Rows are points. To make a cloud, some directions were put in groups of two or more. Within a group, all points are equally far from the middle, so they leave a hole (a ring in 2 directions, a hollow ball in 3). The other directions are filled evenly. Then the cloud was stretched, turned, moved and blurred a little. How many holes are there, and how many directions does each take, smallest first?
In the rows, zero is written as 128.

Cloud (19 x 3):
[[158 155 130]
 [130 186  96]
 [ 43 154 147]
 [103 105  57]
 [120  94 171]
 [154  97 105]
 [147 103 130]
 [ 50 160 145]
 [143 122 156]
 [116 131 194]
 [ 60  81 138]
 [ 74 172 146]
 [143  90  85]
 [118 101 179]
 [136 106 161]
 [ 79 160  87]
 [ 50 107 118]
 [139 116 158]
 [ 79 173 126]]
Holes: 1 (2)

Cloud (28 x 4):
[[124 155  94  67]
 [ 96 162  97 181]
 [161 140 196 107]
 [100 188 117 208]
 [ 91 113 122  83]
 [128 198 132 167]
 [187 151  95  85]
 [ 67 155 137 169]
 [ 89 175 158 115]
 [158  87 123 138]
 [146 124 140  68]
 [157  87 145  74]
 [133 147 100 113]
 [164 104 100 128]
 [100 149 197 177]
 [ 58 150 203 191]
 [150 112 158  99]
 [170  95 109 106]
 [141 103 130  81]
 [155  83 146  89]
 [163 166 208 119]
 [125 102 159 143]
 [ 80 103 117 100]
 [ 66 188 149 205]
 [ 93 105 103 123]
 [173 147  88 123]
 [113 147  76 123]
 [169 150 103 152]]
Holes: 0

Cloud (46 x 6):
[[120 174 157 125 135  71]
 [144  90 162 166 130  75]
 [102 104  82 109  83 204]
 [150  89  97 100 173  88]
 [157 186 152 175 102 149]
 [126  87 171 130 151  74]
 [139 156  60 177 140 172]
 [164 142  61 115  78 150]
 [142 131 167 127 194 164]
 [126 128  63 176 151 160]
 [ 77 146  92  68 108 118]
 [152 115 111 151  82  67]
 [126 146 166 131  83 187]
 [134 113 124 138  68  69]
 [ 58 136 120  67 128 149]
 [167 147 163 120  96 155]
 [149  85 161 155  98 186]
 [102 108 166 178  84 125]
 [153 140 140 165 203 157]
 [101 138  82  69  82 134]
 [153 147  76 183 136 104]
 [ 93  63 102 110 167 120]
 [128  59  99  75 151 157]
 [124  95 138 123  50 103]
 [140 202 146 129 113 147]
 [110 101  94  77 141 207]
 [169  63 106  89 146 126]
 [111 203 114 175 114 142]
 [113 122  74 146 181 110]
 [ 79  94  87  78  77 147]
 [127 126 133 155  86  61]
 [165  81 102  87 158 103]
 [156  83 154 118 121 194]
 [114 135 104 169 186 189]
 [139 139 181 143 103 186]
 [115 129  79 116 126 227]
 [101 171  78 123 180 116]
 [171 140  99  84 131 102]
 [118  81  69 133 108 198]
 [146  85 163 189 128 137]
 [194 110  84 120  91 118]
 [155 194 135 140  97 158]
 [116  95 150 107  78 190]
 [152 156 171 166 174 101]
 [ 86  92  91 153  97 178]
 [139 109 178 194 128 133]]
Holes: 2 (3, 3)
